Rows are points. To make a cloud, some directions were put in groups of two or more. Within a group, all points are equally far from the middle, so they leave a hole (a ring in 2 directions, a hollow ball in 3). The other directions are filled evenly. Then the cloud was stretched, turned, moved and blurred a little. Count the holes, and give their numbers of directions, smallest first.
(in the rows, 128 means zero)

Cloud (22 x 3):
[[123  73  89]
 [133  67 110]
 [165 129 172]
 [145  95 162]
 [125  66 110]
 [163  76 135]
 [163  72 117]
 [182 204 120]
 [ 87 206 113]
 [200 129 127]
 [123 127  56]
 [118  84  76]
 [ 98 197 143]
 [151 222 122]
 [122 207  73]
 [126 166  53]
 [ 81 144 145]
 [142 225 121]
 [114 162  52]
 [186  97 139]
 [176  94  92]
 [102 161  57]]
Holes: 1 (3)

Cloud (28 x 4):
[[163 125  78 190]
 [125  83 178 162]
 [100 157  78 126]
 [ 58 167  90  93]
 [184 100  84 173]
 [105  60  67 166]
 [ 71 109 182 122]
 [ 54  58 120  83]
 [174 138 191 202]
 [153  86 174 132]
 [ 59 170  90  77]
 [168 132 109 100]
 [123  54 169  97]
 [124  70  83  89]
 [143  65 128 145]
 [108 114 197  72]
 [ 30 126 132 100]
 [ 94 178 162 104]
 [ 72  97 104 209]
 [110 125 220 176]
 [114 189 179 133]
 [113 138 203 141]
 [113  55  85 111]
 [ 38  79 102 154]
 [115 196 168 109]
 [ 93 179 128  68]
 [105 142 112  59]
 [120 167 142 150]]
Holes: 0

Cloud (53 x 6):
[[ 66 144 135 106 180 133]
 [ 67 210 178  96 112 149]
 [131  97 161 162 175 160]
 [133 173 138 180 152  80]
 [116  70  82 205 132  56]
 [121 123  79 163  90  70]
 [ 91 173  62 159 115  57]
 [127 191 174 140 135  32]
 [167  82 105 156 115 100]
 [100 122 143 131 136 120]
 [167 130 177 161 202  57]
 [ 82 105  48  83 168  88]
 [ 96 197 119 219 140 104]
 [152 137 112 143 149 120]
 [ 79 169 158 214 181 107]
 [127 122 162 163 249  76]
 [ 31  73 143 163 110  90]
 [112 122  45 111 208  75]
 [ 44 160 118  90 109 153]
 [155 170 161 167 142  99]
 [113 110  65  78 181  84]
 [ 49 113 181  90  48  97]
 [113 221 184  68 151 124]
 [119 126 125 129 151  99]
 [ 81 136  67 189  30 133]
 [119 138 150 211 161 124]
 [153 122  86 118 124  60]
 [108 120  84 150 183  84]
 [137  97 117 123 111 101]
 [147  92 136  90 141  80]
 [ 44 148 117 106 175 131]
 [130 113  62  71 190  81]
 [ 79 186  99 125 101  42]
 [163  49 131 162  68  72]
 [141 188 107 111 171 149]
 [162  87 101 203 115  81]
 [160 165  55 133 212 165]
 [111  97 188 151 126  80]
 [127 166 191 106  98 174]
 [106 223 129 120 198 134]
 [109 140 154 124 159 114]
 [169  80 147  94 128 121]
 [115 153  99 212 148  89]
 [175 141 102 117 155 151]
 [ 98 150 132  48  93 108]
 [148 144 103 122 146  20]
 [111 117 158 125 131  65]
 [ 99 200 162 112  97  26]
 [ 97 164  99 116 169  84]
 [165 163 170 155 179  84]
 [120  67 119 133  96 143]
 [ 93 135 164 128 153 159]
 [ 66 147 159 105  59 102]]
Holes: 0
